Each row of a before or after table is a point. The points were changed in one or more steps. Then noise was added and the rows were shuffled. The steps act on how far a point lies along the listed directions, d1 being the first. Write out the steps. A step turns or swaps two directions, mirrors them in a line or flattens them onto one, adds a multiple of one to another, or multiplies one. Angles are multiples of 10 degrees, from the lower direction toward the higher: turns from -170 to 170, lines from 10 to 170 but not 90. Use the fewest steps. Two steps may share a direction if one is a turn and the other turns, adds or multiplies; they go together, in the order done. Otherwise the lowest direction goes first.
In the rows, zero is written as 128.

Directions:
(1): [ 90 156]
(2): [156 166]
Before (13 x 2)
[[174 147]
 [144 150]
 [ 61 166]
 [103 123]
 [ 60 106]
 [ 70 134]
 [138 124]
 [ 91  85]
 [164 130]
 [ 64 203]
 [128 190]
 [129 189]
 [114 170]]
After (13 x 2)
[[129 131]
 [112 112]
 [140 142]
 [160 159]
 [ 81  82]
 [148 147]
 [ 89  88]
 [161 159]
 [100 103]
 [129 132]
 [112 113]
 [157 157]
 [149 147]]
Steps: flatten d1 and d2 onto the line at 100 degrees

Directions:
(1): [172 150  96]
(2): [ 98 117  79]
Before (10 x 3)
[[100 121 148]
 [180 160 180]
 [ 99 105 121]
 [107 145 197]
 [114 124 174]
 [135 140  62]
 [102 116  75]
 [ 99 117 104]
 [122 153 106]
 [ 56  89 131]]
After (10 x 3)
[[ 92 115 118]
 [ 89 106  88]
 [115 150 107]
 [191 167 157]
 [106 125 158]
 [114 128  61]
 [ 99 104 133]
 [128 133 173]
 [130 153 198]
 [ 63  92 161]]
Steps: turn d1 and d2 by 20 degrees

Directions:
(1): [ 99 194 146 115 158 146]
(2): [134 160  78  91  84 121]
(3): [105 151 128 192  90 113]
Before (13 x 6)
[[147  92 134  92 148 143]
 [131 128 128 139 119 117]
 [125 110 128 102 111 123]
 [137 130 124  72 140 132]
 [120 157 124  79 155 149]
 [131 148  82  95  77 104]
 [121 147 122 126 130 141]
 [148 132 132  84 157 143]
 [140 146 151 102 144 134]
 [123 149 121 114 123 131]
 [134 164 132 124 106 120]
 [106 159 120 146 154 136]
 [120 191 157   7 240 193]]
After (13 x 6)
[[118 143 134 144 123 129]
 [135 138 165 131 142 132]
 [133 159 135 136 107 119]
 [133 132 121 124 120 116]
 [130 122 168 154 162 135]
 [101 138 159 157 154 140]
 [128  92 160 143 152 139]
 [111 110 147 136 115 121]
 [104 144 126 183  83  98]
 [ 87 147 229 174 237 172]
 [121 145 125 136 128 142]
 [118 151 102 121 148 136]
 [110 121 169 163 145 125]]
Steps: multiply d1 by 0.7; swap d2 and d3

Directions:
(1): [145  74 199 130 155 126 138 133]
(2): [169 151 132 147 143  59 101  99]
(3): [ 74 162 175 121 107 100 103 159]
(4): [105 115 143 168  77 127 149  69]
(5): [146 124 143  83 103 159  66  94]
(6): [120 155 141  66 143 115 179  91]
Before (11 x 8)
[[155  79 104 101 150 153 168 113]
 [193 190 136 100 171  75  58 136]
 [101 122  80 172 113 182 123 172]
 [141  93 124  87 141 157 106 120]
 [120 122 123 131 108 132 153 129]
 [ 76 104 177 140 104 152 111 172]
 [136 145 108  97  87 147  51 138]
 [108 146 105 112 124 140 133 158]
 [141 151  95 127 116 170  80 160]
 [126 114 189 158 140  83 149 120]
 [152  91 179 158 159 116 143 143]]
After (11 x 8)
[[ 96 127 159  70 137 116 161 137]
 [117 123 125 111 175 106 160 166]
 [128 124  65 113 132 203 161 116]
 [164  88 186 118 146 139 130 114]
 [147 144  58 158 158  96 153 178]
 [217 192 105  97 224  66  54 203]
 [115 119 129 128  88 142 138 120]
 [162 163  65 115 180 142 149 172]
 [126  64 121 176 120 173 140 151]
 [121 145 101 105 137 149 120 177]
 [144  88 189 158 106 123  99  87]]
Steps: mirror d2 and d5 in the line at 10 degrees; turn d3 and d6 by -90 degrees; multiply d4 by 2

Directions:
(1): [104  50  90 142 154  99 129 133  90  92 122]
(2): [118 111 132 174 170 112 149 104 166 177 185]
(3): [ 68 170 154 152 174 127 151 119  98 132  79]
Before (10 x 11)
[[120  59  90 115 111 122 105 141  94  78 108]
 [159 134 134  83  93 150 120 140 112 106 100]
 [121  81 109 113 122 114 115 143  85  82 102]
 [161 208 164  75  70 165 116 125 124 136  96]
 [133  59  93 104  94 104 129 141  81  65  92]
 [141  77  85 114 122 128 112 137 101  88 130]
 [118 187 136 105 110 151 131 113 113 133  86]
 [124 159 120 117 154 117 129 121 114 110 112]
 [135 132 134 113 118 124 111 142 137 133 133]
 [136  99 102 108  98 145 115 126 111 103 112]]
After (10 x 11)
[[151 125  98 101 130 117 114 132 118  95 127]
 [150 163 142  61  76 163 113 157  86  76  49]
 [198 180 142  31  19 170  86 145 107  95  85]
 [ 76 134 127 110 126 138 115 140  63  71  38]
 [ 94 151 125 119 146 142 129 134  71  93  65]
 [126 146 141 113 121 128 113 144 131 133 120]
 [169 129  97  70  60 147  98 134 113  97 107]
 [ 90 143 136  92 101 124 134 147  38  51   6]
 [100 122 131 102 119 127 117 150  59  66  50]
 [109 152 127 101 103 158 121 129  86  95  60]]
Steps: mirror d1 and d3 in the line at 20 degrees; multiply d2 by 2

Directions:
(1): [166  92 125 139 209 152 175 104 106 145 130 140]
(2): [147 137 110  83 166 170  77 148 191 122 130 154]
(3): [158 180  55  99 133 119 125 100  96 122 109  88]
(4): [ 52 107 134  70 150 117 132  76 138 144 118 110]
Before (12 x 12)
[[140 110 114 146 140 139 148 132 130 124 148 123]
 [146 148 104 151 174 148 180 105  79 148 131 130]
 [174 147 133 127 136 176  13 231 224  90 149 190]
 [174 162 118 117 153 156 111 134 150 112 137 141]
 [119 162 125 124  68 140  59 168 178 103 139 131]
 [ 87 164 149  81  79 131  73 133 165 133 117 126]
 [180 130 135 209 116 116 171 169 113 126 143 144]
 [128 186  82  64 116 131  89 126 152 103  91 116]
 [ 28 134 137  66 156  90 124 100 130 139 126 106]
 [ 79 141 117 112 117 120 114 116 120 126 116 126]
 [ 86 146 128  96 133 138  90 114 167 110 135 113]
 [179 167 119 143  72 147  78 196 153 102 116 164]]
After (12 x 12)
[[155 161 140 123 123 145  96 152 164 109 141 147]
 [148 120 137 153 189 173 160 137 127 149 145 166]
 [143 118 100 132 147 146 138 133 139 122 146 122]
 [ 69 141 146 115 106 123  99 119 157 110 139 109]
 [167 185 104 150  45 121  91 178 113 101 108 135]
 [153 226  59 101  58 117   6 194 163  79 120 111]
 [ 73 124 145 134 114 122 130 121 117 131 124 137]
 [ 89 128 184 129  70 120 103 171 169 108 117 160]
 [204 159  81 177 149 124 166 139 102 123 131 121]
 [108 174 119 142  42 105  87 148 129 106 130 103]
 [ 74 161 160 108  53 108 103 120 131 131 115 112]
 [ 22 108 170  86 150  92 138 110 136 142 138 122]]
Steps: turn d1 and d2 by 40 degrees; mirror d3 and d4 in the line at 100 degrees

Directions:
(1): [162 118 159 144 139 121 148  77  58 201 136  91 123 168 150 100 149 127]
(2): [115  96 125  93 181 141 165 103 149 123 154 170 207 131 136 112 173  87]
(3): [163 124 162 119 118 138 195 109 177 115 134  60 115  96  76 116 107  91]
Before (9 x 18)
[[114 140 117 102 117 122 111 153 168  74 119 147 117  99  97 141  98 124]
 [111 157 112 135  95 119  85 168 168  91 115 135 112 109 116 154 115 140]
 [158 123 127 142 112 113 117 100  84 172 129 108  94 133 158 114 128 136]
 [109 138 127 132 152 128 111 119  98 153 137 168 145 154 164 113 146 135]
 [121 117 113 121 116 139 114 138 128 131 133 136 108 130 136 127 127 138]
 [ 95 145 102 127 118 122 111 151 153  89 114 147 124 116 123 148 110 145]
 [142 101 130 122 145 124 138 107 123 144 146 145 171 130 148 133 165 116]
 [123  94 121 101 160 133 169 103 132 144 144 139 177 151 145  99 155 110]
 [156 129 153 136 123 123 160 107 113 160 131  83 106 121 107 111 123 119]]
After (9 x 18)
[[113 148 116 152 113 109  95 125  78 149 110 124  97 153 153 135 117 169]
 [100 120  96 105 121 133 133 163 188  78 123 148 139 110 119 134 112 133]
 [ 60 146  80 135 157 122  37 162  84 131 126 251 159 165 202 139 155 170]
 [166 111 168 104 143 141 230  95 189 123 148  63 142  83  63 101 125  65]
 [157 146 152 130  96 112 125 117 109 136 115  78  68 123 100 122  88 134]
 [129  99 107 108 156 125 129 100 116 146 147 170 167 129 168 112 163 109]
 [115 121 104 125 121 124  99 154 156  99 132 170 151 108 140 159 141 137]
 [143 152 138 160 100 107  87 121  82 171 118 101  94 156 148 130 133 153]
 [117 116 110 126 122 136 103 132 105 146 134 149 115 146 153 124 138 146]]
Steps: turn d1 and d2 by 100 degrees; multiply d3 by 3
